Every row gives one point. Before rounding, the points of a table are all equally far from one centre. They may lie mostly on one side of it. Where is the centre, to within rounding?
(in the rows, 128 means zero)

Points:
[[118  95 113]
 [117  89 136]
 [109 130 142]
 [178 103  85]
 [162  68 147]
 [163  67 125]
 [121 101 164]
 [113 127 111]]
Centre: [161 120 134]

Points:
[[129 158 142 127 173 139 156 171 113 105  87]
 [102 172 147 143 153 146 171 151 110 116  91]
 [116 200 146 139 178 171 158 143 107 112 114]
 [114 160 124 117 180 140 153 169 111 107 141]
 [131 182  96 131 151 189 135 175 107 112 105]
 [113 137  99 127 135 138 163 161 118  83 112]
 [126 195 161 142 173 130 162 146 140 119 138]
 [113 172  91 154 161 135 133 137  85  78  90]
 [132 216 141 124 131 141 160 178  88 106 128]
 [163 180 101 138 119 140 177 154 100 107  91]
 [125 167 138 174 118 137 152 134  83  99 101]
 [156 182 131 120 142 140 170 181  99 108  97]
 [110 137 141 110 156 155 139 166 130 114  98]
 [120 143 105 120 140 100 110 127 168 112  97]
 [130 160 142 106 190 158 112 124  98 110 120]
 [127 192 121 123 180 127 135 183 103  95  88]
 [116 190  68 144 119 155 163 154 132 101 110]
 [143 168 124 121 171 128 123 147  61 108 125]]
Centre: [133 186 121 126 134 135 123 134 124 107 116]

Points (28 x 24):
[[113 100 120  94 138 114 136 135  85 156 141 112 163 104 155 159 184 130
  126  83 146 149 143  84]
 [138 121 165 114 126  69 132 134 128 158 118 153 135 160 122 138 189  89
  107 122 129 196 166 122]
 [109  81 163 114 157  71 135 136  75 115 135 168 144  98 123 145 187 109
   95 107 134 170 160 125]
 [113  49 132 126 122  78 155 141 108 140 120 122 144  74 112 138 170 108
   94 130 140 184 143 115]
 [122  76 122  95 152  30 115 141  99  99 141 120 106 108 122 104 162 108
  125 111 127 143 152 115]
 [124  85 135 111 148 112 112 153 119 101 180 150 147  67  87 135 164  80
  109  93 140 170 170 139]
 [137  72 112  85 162 103 130 153 105 117 169 158 159  90 110  97 184 139
   97  90 138 155 111  96]
 [ 93 102 112 114 153 114 144 159 109  97 123 158 108 112  73 103 168  93
  121  91 140 169 180 100]
 [115  69 190 126 136 141 148 145  94 135 151 121 133 126  98 124 168 114
  100  95 142 180 167  88]
 [153  80 107  67 147 106 129 129 125  92 141 163 141  72 114 141 162 113
  111 100 142 134 200 108]
 [169  99 128 118 160 101 111 133  84 108 125 183 114  93 120 165 159 124
  126 111 145 146 174 152]
 [156 104 119 120 100 111 113 112 102  87 137 142 140  90 113 160 205 134
  112 105 135 154 152  84]
 [131  54 140 102 129 131 116 145 132 146 125 146 143  99 120 148 207 109
  104  80 133 165 160  88]
 [135  90 130  81 138  86 184 156 121 137 149 165 157  86 123 152 187 131
  107  85 137 147 134  99]
 [159  79 156 126 177 123 137 123 101 133 144 121 136 124 132 163 193 122
  110  72 123 160 163  92]
 [138 104 107  97 126  98 140 130 122 134 106 159 156  88 137 172 186  62
  105  89 148 154 138 112]
 [153  59 129 125 159  83 154 151 103  97 148 106 132  97 112 142 164 139
  119 125 122 176 149  76]
 [130  73 163 130 157  99 151 150 106  96 132 135 144  85  84 123 211 112
  132 127 127 156 158 117]
 [156 113 131  75 153  82 149 148 110  86 159 144 102 117  98 142 183 124
   84  90 136 143 144 149]
 [162  77 141 121 133  97 177 111 132 110 107 115 144 125 114 138 215 131
  125 123 122 138 131 114]
 [122  54 143 102 128  63 154 146 101 108 102 126 162 136 114 151 166 110
  114 151 126 143 138  88]
 [165 115 145 127 143  67 158 120 107 108 120 117 136  86 107 108 192  78
  130 104 117 172 163 118]
 [162  94 136 113 137  85 152 128  93  63 151 145 119  98  90 151 184 115
   87 100 142 155 154 125]
 [153  67 137  92 155 114 134 147 109 136 124 143 143  92 101 163 181 129
  124 136 106 178 129 102]
 [140  83 118  62 158 116 153 169 128 127 177 150 139 103 105 147 185 107
  121 104 153 165 148  93]
 [125  45 104 109 145  92 145 132  94 126 184 152 152 110 129 142 170 120
  132 124 135 133 152  83]
 [136  79 124 139 145 131 138 154 114 120 170 106 147 104  88 167 200  79
  100 114 161 161 155  96]
 [118  59 156  93 143  81 167 112  98 107 162 151 138  97 107  94 161  90
  114 108 122 129 139 131]]
Centre: [140 111 135 124 138 105 127 142 129 128 134 136 141 120 116 119 146 114
 104 117 146 131 148 110]

Points:
[[153  96 124 175 133 180 134 155  86 130 123 106 153 103  78 113 134 112
   86 177 105 175 142 161]
 [160 119 121 130 137 205 126 162  87 129 153 110 129  98  87  99 144 116
   92 160 103 167 159 157]
 [159 126  94 131  99 179  90 143 102 147 119  96 148 121  98 116 157 124
   94 166 105 168 147 144]
 [189 104  99 134 135 183  78 161 105 120 111  78 148 132  96  90 148 118
   91 150 111 171 144 138]
 [140  97  82 134 124 179  70 136 114 128 151  91 129 110 113  92 140 111
   83 146  77 138 130 141]
 [140  93  84 103 105 202 119 149 114 140 134 116 151 106 113 111 134 118
   66 167  97 166 150 141]
 [156 117 109 130 139 184 101 138  96 135 126 104 124 100 139 101 157 102
   76 147  98 161 155 126]
 [163  97  96 131 127 186 107 124  94 137 155  92 145 113  97 110 154 109
  100 125 110 169 148 157]
 [137  70 101 119 121 202 110 132  98 138 129 122 123 133  93  93 161 102
   90 138  96 141 156 151]
 [150 111  90 132 126 202 145 141  98 160 160 108 118 112  88 104 140 102
   98 133  82 157 147 131]
 [152 108 142 113 110 194 123 171 100 142 113  72 109 108 110 104 151 119
  112 145  98 145 157 161]
 [169  92  88 125 132 192 116 158  71 134 109  94 148 126  95 122 174  99
  120 144 121 155 124 122]
 [158 113  80 144 144 191  96 145 119 110 105  97 121 114  86 111 141 112
   94 136  94 180 142 167]
 [155 108  96 139 126 207 114 156 101 110 123  96 143 109  72 121 161 122
  108 160 110 158 169 153]
 [156 116 132 105 143 194  99 146 117 119 112  92 126 120 105  97 157  95
   71 117  73 158 141 146]
 [138  89 112 103 104 205 103 163 118  99 119 102 105 119 117 131 151 103
   92 142  94 159 171 155]
 [175 114  99 110 142 195  78 153 130 121 143 104 138 127  80 131 107 117
   79 123  92 176 130 105]
 [163 113  92 125 133 205  99 138 107 114 131  69 135 116  97  94 122 115
   72 133 129 163 123 156]
 [148 111  87 123 127 185  78 163  83 131 101 104 147 137 109 119 149  87
   75 138  98 179 125 146]
 [148 106 108 136 123 197  89 144 109 130 131 107 146 123  82 130 144  95
   73 146 119 193 115 148]
 [180 104  96 115 119 198  98 136  83 142 123  84 134 102 101 113 144 117
  101 156 119 163 140 150]
 [137 115 106 130  99 197  78 164 117 117 127  78 100 104  79 145 116 109
  101 143  79 151 136 153]
 [149  86  98 112 136 193 116 140 106 114 110  96 113 125 123 111 149 114
   78 133 104 152 122 171]
 [158 116  90 129 101 184 103 147  91 125 132 102 104 134  92 112 142 122
   87 163 106 175 134 160]
 [158 119 103 127 136 185  97 146 129 113 107  66 167 101 101  93 154 117
   84 152 113 177 147 127]
 [167 110 103 166 144 206  85 154  97 144 135  64 115 109  96  91 117  85
  108 136 102 162 128 134]
 [178  96  84 104 132 193 120 157  89 142 136 110 129 117  73  89 144  65
   89 151 108 159 141 141]
 [167 107  87 117 116 216 102 124 127 107 114  94 140 117  72 106 148 128
   96 155  86 155 126 151]
 [147 110 131 124 117 202 111 170 117 135 138 116 113  96  98 119 146  98
   68 141 108 145 134 147]
 [147 130 115  91 148 164  96 159  74 114 143 103 132 111  95 103 143  98
   69 136 108 135 129 138]]
Centre: [138 107 122 124 121 176 121 148 109 105 118 108 149 132 104 104  96  87
 130 151  96 149 133 123]

Points (31 x 24):
[[ 98 119 151  72 148  69 107 163 146  91 130 134 116 107 101 133 119 129
  148 151 147 103 116 128]
 [105 121 142  62 150  92 115 117 157 111 186  98 102  97 125  90 121 152
  103 147 159 114 135  86]
 [120 141 179 117 159  90 127 147 132 127 174 127 122  80  99 169  97 116
  123 159 176  87 121  65]
 [148 145 188  87 133  94 126 164 159 170 148 128 166 103 129 150 115 138
  144 182 170 141 129  56]
 [ 98 113 159  87 151  86  98 138 139 119 156 115 122  97 115  80  96 119
  154 166 176 144 100  95]
 [102  97 178 123 151 132 115 120 136 127 149 101 164  80 126 111 113 149
  142 201 166 133 127 101]
 [118 142 179 105 112 107 134 153 171  94 150 158 132  89 150  88 109 137
  133 153 164 164 139  83]
 [121 173 155  88 136  78 113 138 156  96 180 138 153 119  98 135  98  98
  141 141 106 136 159  81]
 [ 92 140 160 119 151 144 116 137 172  69 157 122 129 106 113 127 144 129
  142 170 163 134 117  56]
 [ 82 153 148 110 134  93  98 150 133 136 138 107 119  77 116 122  79 139
  153 159 171 109  87  81]
 [118 110 132 114 168  92 102 139  96 138 153 119 147  50  94 132 112 123
  137 151 180 112 109  97]
 [111 132 151 119 118  56  96 114 150  82 146 120 117 138  88 111 107 129
  128 168 165 114 116 100]
 [105 139 179  97 166  84  89 128 135 116 141 137 153 146 102 117 109 126
  144 175 146 147 128 127]
 [ 84 137 160 127 169 101 106 149 157 134 148 113 170 106  96 102 122 124
  127 183 175 138 119  69]
 [ 96 134 135 110 159 123  96 150 165 136 220 125 117  72  90 123 137 148
  153 144 151 136 123  97]
 [ 99 149 183  81 154  97  98 145 143 109 163 116 163 116 124 121 107 139
  141 169 179 139 134 105]
 [104 132 131 143 141 103 118 151 174  92 204  97 142  81 135 140 109 107
  131 152 141 117 106  71]
 [102 134 141  90 118 124 109 170 111 113 140 128 159 100  68 127 103 132
  141 163 186 128 157  70]
 [106 143 171 145 123  88  97 122 163  86 148 134 108 110 117 110 123 120
  161 176 161 137  99  65]
 [142 157 172 111 121  89 102 134 123 132 160 113  67 126 125 110  96 152
  143 177 162 121 139  75]
 [101 145 163 103 167 133 115 128 105  89 172 133 122  98 109 120 128 126
  142 192 159 116  83  54]
 [ 80 141 153 130 125 105 134 136 138 123 155 108 119 112  76  88  93 131
  148 173 176 126  88 106]
 [118 140 141 101 122  79  94 146 141 110 187 125 117 101  96 117  75 103
  166 162 151 144 136  58]
 [123 152 135  80 115 140  85 175 128  96 165  92 128  51  98 104 102 120
  139 146 163 114 106  98]
 [130 156 143 101 148  83 118 152 169 109 171  71 123  88  96 135 114 132
  127 156 174 101  91  71]
 [132 137 151  85 140 113  76 137 150 120 192 128 129  55 141 134 135 142
  131 215 152 136 131  71]
 [121 141 153 102 121  88 110 145 154  85 169  93 140  59 108 143 115  91
  116 118 101 120  84  92]
 [109 185 154  86 119 130 124 110 134 125 181 131 142 113 108 133 118 135
  135 153 195 158 138  66]
 [115 128 163  90 104  95 152 139 180 127 173 103 144  89  89 109  88 139
  126 173 167  93 135  57]
 [126 163 162 101 151 107 110 161 174 103 161 108 109 121  80 118 100 157
  127 191 167 147 118  67]
 [ 85 135 172 126 167  86 130 146 144 106 160 106 155  89 124 141 111 137
  124 165 151 140 128  62]]
Centre: [139 131 140 108 118 124 116 136 141 136 153 135 132 105 110 125 125 128
 117 158 129 123 112  94]
